Rows are points. Each copy is the shape, with its points in the same order, stretched, turned, moved and blurred by noise. Is it also mirrored, or only turned?

Shape (9 x 3)
[[10,-14,43],
[0,26,20],
[14,16,26],
[-13,-48,-31],
[28,9,24],
[16,21,7],
[58,-30,16],
[12,-45,0],
[8,18,-9]]
Copy 1 (9 x 3)
[[-7,-24,34],
[4,16,14],
[-8,10,21],
[-2,-40,-50],
[-23,4,24],
[-10,16,8],
[-60,-25,15],
[-21,-41,-12],
[-8,20,-12]]
Copy 1 is: mirrored
Copy 2 (9 x 3)
[[16,-11,38],
[-25,-13,5],
[-13,-26,13],
[49,19,-38],
[-1,-34,15],
[-14,-30,-5],
[49,-55,15],
[49,-5,-4],
[-13,-21,-23]]
Copy 2 is: mirrored

Shape (9 x 6)
[[-48,-19,16,-4,-1,23],
[-8,-24,18,24,11,31],
[8,31,-13,23,-9,0],
[36,-4,-8,-6,-16,-12],
[-23,-12,23,-8,9,31],
[-25,5,21,0,-3,17],
[44,22,-48,-6,16,-6],
[56,32,-2,-6,19,-7],
[29,26,-15,13,24,-46]]
Copy 1 (9 x 6)
[[-29,-31,9,-9,11,27],
[5,-32,16,23,0,26],
[6,31,-6,29,-7,-2],
[30,-5,-22,-2,-25,-20],
[-8,-30,13,-12,8,22],
[-15,-6,16,-6,-5,17],
[50,28,-46,9,8,-15],
[60,24,-1,7,5,-32],
[16,20,-21,29,19,-57]]
Copy 1 is: only turned
Copy 2 (9 x 6)
[[-48,1,14,-25,13,11],
[-40,-24,13,11,17,21],
[-7,31,-18,31,6,13],
[18,-4,-14,17,-12,-3],
[-24,-8,19,-17,23,19],
[-29,13,14,-6,12,14],
[33,6,-52,28,23,-5],
[44,10,-7,32,24,-7],
[16,22,-17,41,26,-40]]
Copy 2 is: only turned
Copy 3 (9 x 6)
[[-19,-7,28,-25,-23,16],
[12,-23,39,10,-12,25],
[36,29,6,9,-13,-6],
[7,4,-20,28,11,-11],
[-20,-8,30,-15,-9,31],
[-9,13,25,-7,-9,16],
[53,9,-29,-3,26,-11],
[31,34,1,33,41,0],
[35,24,8,13,24,-54]]
Copy 3 is: mirrored
Copy 4 (9 x 6)
[[-33,-29,23,7,16,0],
[6,-37,8,30,10,4],
[16,21,-10,23,-3,11],
[44,4,-18,-12,-12,-12],
[-10,-31,25,5,21,6],
[-11,-10,23,9,17,5],
[40,24,-56,-7,4,20],
[56,23,-16,-6,23,13],
[40,34,-38,4,37,-17]]
Copy 4 is: only turned
